Each wall is flat, endless, passes through zero and stands at right angles to its row. A trip goes straight from one point to another. List the walls that it crosses, first one first.
In the rows, zero is written as 128.

Walls:
(1): [146 192]
(2): [128 139]
(3): [135  73]
(4): [ 47 177]
(5): [108 120]
(6): [157 166]
Trips:
[ 98 171] to [ 68 153] -> 6
[130 115] to [150 107] -> 5
[155  70] to [156  65] -> none
[112 123] to [154 142] -> 3, 2, 1, 6, 5, 4
[115 100] to [106 140] -> 4, 3, 2, 1
[122 115] to [135  74] -> none

Walls:
(1): [ 82 154 133 157 151 126  74 140 146 103 128 114]
(2): [131 159 154 143 136 180 125 194 135 123 166 204]
(3): [153  82 116 104 232 122 149 142  97 101 132  90]
(4): [ 75  75 107 104 132 124 137  73 116 114 140 147]
(5): [149 157 108  97  85 104 135 162  93 158  99 166]
(6): [ 81  70 116 190 123  46 115 168 124 137 148 157]
(7): [ 92 110 133 160 131  82 108 120 110 143 160 109]
Trips:
[ 62 116 121 127 174 159 135  81 136 149 154  96] to [120 163 137 182 129 123  75 143 121 136 111 107] -> 6, 3, 4, 2
[140 131 144  74 128  92 105 135 131  98 104  99] to [117 113 152  96 105 192 117 170 141 141 129 140] -> 2, 3, 1
[126 134 160  96 181  92 176 115  79 107 179 174] to [168  52  55 158 187 132 133 152 180 103 167 130] -> 5

Walls:
(1): [217 131 103 130 121 152 143 128 128 117 114 164 165 179 201 129 113 199
 124 149 136 134 142 142 197  81 112 129  96  87 160 181  76 111 102 106
  97 138 114 130 150 122  94 113 162  89 152 127]
(2): [ 87 198  88 164 103 150 110 236 157 121 157 115 171 143 151 150 110 113
 133  83 179 146 165 136  90 140 108  72 126  69 124 150 159  86  65 172
 140 148 127 141 174 141 151 167 120 133  68 158]
(3): [101  70 135 111 123 161  80 111 118 130 185 165 137 181 125 105 120 117
 181  96 110 183 144 153  41 133  73 232 125 185 116 114  49 202 144 161
  62 124  89 122 147 102 151 109 112  80 145 120]
(4): [127 117 129 140 183 134 134  89  93  82 154 117 148 124  71  61 135 159
 125 130 143  56 157  84 185 152 106 120 141  77 129 120 173 150 139  73
 157  81 120 111 134 110 124  94 153  90  89  80]
(5): [174 124 129 110 160 109 131 128 103 173 127  94 134 129  92 118 100 109
 112 139 128  87 135  99 172  59  66 132 160 110 137 115 138 143 136  76
 135  96 139 150 103 135  96 161 145 125  92 120]
Trips:
[121 153  87 124 157 117 121 163 144  84 149 130 201 109 136  92 157 200
 159 165  99 101 116 126 104 154  88 180 143 140 157 164 120 181 131  73
 181 129  66 159 131 116 166 142 114 137 160 132] to [ 68  85 141 124 133 114  91 146  86  79 115 120 188 131 150 184 187 163
 132 109 193 151 143  96 192 158 146 192 128 108 118 162 154 147 117 126
 164 156 116 134 113 153 134 112 166 130 126 116] -> 2, 3
[100 106 145 172 162 192 154 137 115  71 102 173 137 103  67 161 114  46
 182 143  88 129 140 138 161 114 130 202 188 161  74 120 139 153 182 169
  89 110  98 166 131 174  73  87 147 133 115 104] to [166 128  97 186 119 182 136 198 120 159 192  88  60 142 193 155 170 187
  87 170 121 153 158 177  93 166 160 117  93 148 156 133 109 174 143 117
 131 141 106  61 178 191 100 144 141 141 108  87] -> 5, 4, 1, 2
[141 123 132 192 135 117 161 109 141  74 139 112  95 103 114 119 101 139
 128 163 103 110 146 106 202 121  56 141 153 156 162 119 126 116 102  70
 122 157  94 138  62  52  82  92  91  99  53 131] to [148  72 145  74 155 165 155 191 240  29 161 127 128 104 126 101 128 155
  79 102 105 137 176 153  91 101  65 124 141 168 145  71  95 119  93  90
 115 113 167 114 101 118 116 150 181 169 112 152] -> 3, 2, 4
[ 48 120 149 143 148 135  96 120 145  48  75  61 135  72 168 111 144 139
 138 131 119 154 169 177 138  91 164 127 173 134 192  66 136 124 140 140
 127 155 112  88  82 123 173  83 137  69 127 125] to [106 136 136 101 111 144  94 107 171 168  82 129 106  72  96 134 117 109
 137 108 109 101 153 131  90  71  97 178 192 115  86 147 145 144 124 124
 101 145 185 137  72 141 100 140 138 128 134  96] -> 4, 5
[110 188  78 150  81 125 127 128 219 134  80 101 216 136 159 235 152 136
 166 135 109  78 165  81  88 139 141  96 138  95 177 139 134 189 129 112
 103  95 150 111 135  87  94 178 103 105  78 163] to [103 118 168  84 157  98 106 131 139 142 137 176 148 130 165 139 116 139
 119 171 161 173 135 126 168 169 110 142 146 134 160 126 127 125  83 117
 139 122 177  98 122 139 142  53 175 115 139 207] -> 5, 2, 3
[133 114 114 151 158 139  48 110 113 142 194 121 164  88 122 126  79 136
 142 160 125 143 139 126 118 106 145 141 109 102 165  80  95  89  99 137
 167  65  74 118 152 132  95 107 143 120 211 155] to [121 142 130 166 142 116 109  93 165 142  95 145 140  89 183 115 143 161
 180 149 152 105 158 109 120 142 106 114 140 111 120 142 125 123 102 114
 141 113  94 122 141 172  94  93 160 102 137 146] -> 5, 2, 3
[ 77 124 191 122 119 177 113  85 157  59 100  95 134 104 125 151  68 130
 157 160 125 103 108 186 125 129 164 121 140  96 143  93 142 142 111  91
 111 149 101 103 131 123 115 131 145 150 167  99] to [152 127 154 168 107 140 163 133 148 178 116 146  85 116 170 144 187 146
 115 110 129 134 125 129 123 110 134 130  87 164 161 132 148 152 136  89
 113 147 188  85 151 159 138 172 167  93 153 106] -> 4, 1
[194 110 185 118 157 191  85 144 126  98 117 214  86 158 165 149  72 147
  96  57  78  85 111 127 139 159 168 144 166 137 143 114 159 109 112 111
 162 137 166 100 137 136 143  83 167 102  52 188] to [ 40  92 141 173  54 165 132  89 182 139 192 122 143 120 150 133 154 155
 121 135 101 141  67 186 151 120 138 154 107 130 151 122 117  68  77 133
 110  48 137 187 197 178 142  81 133 171 174 124] -> 2, 4, 3
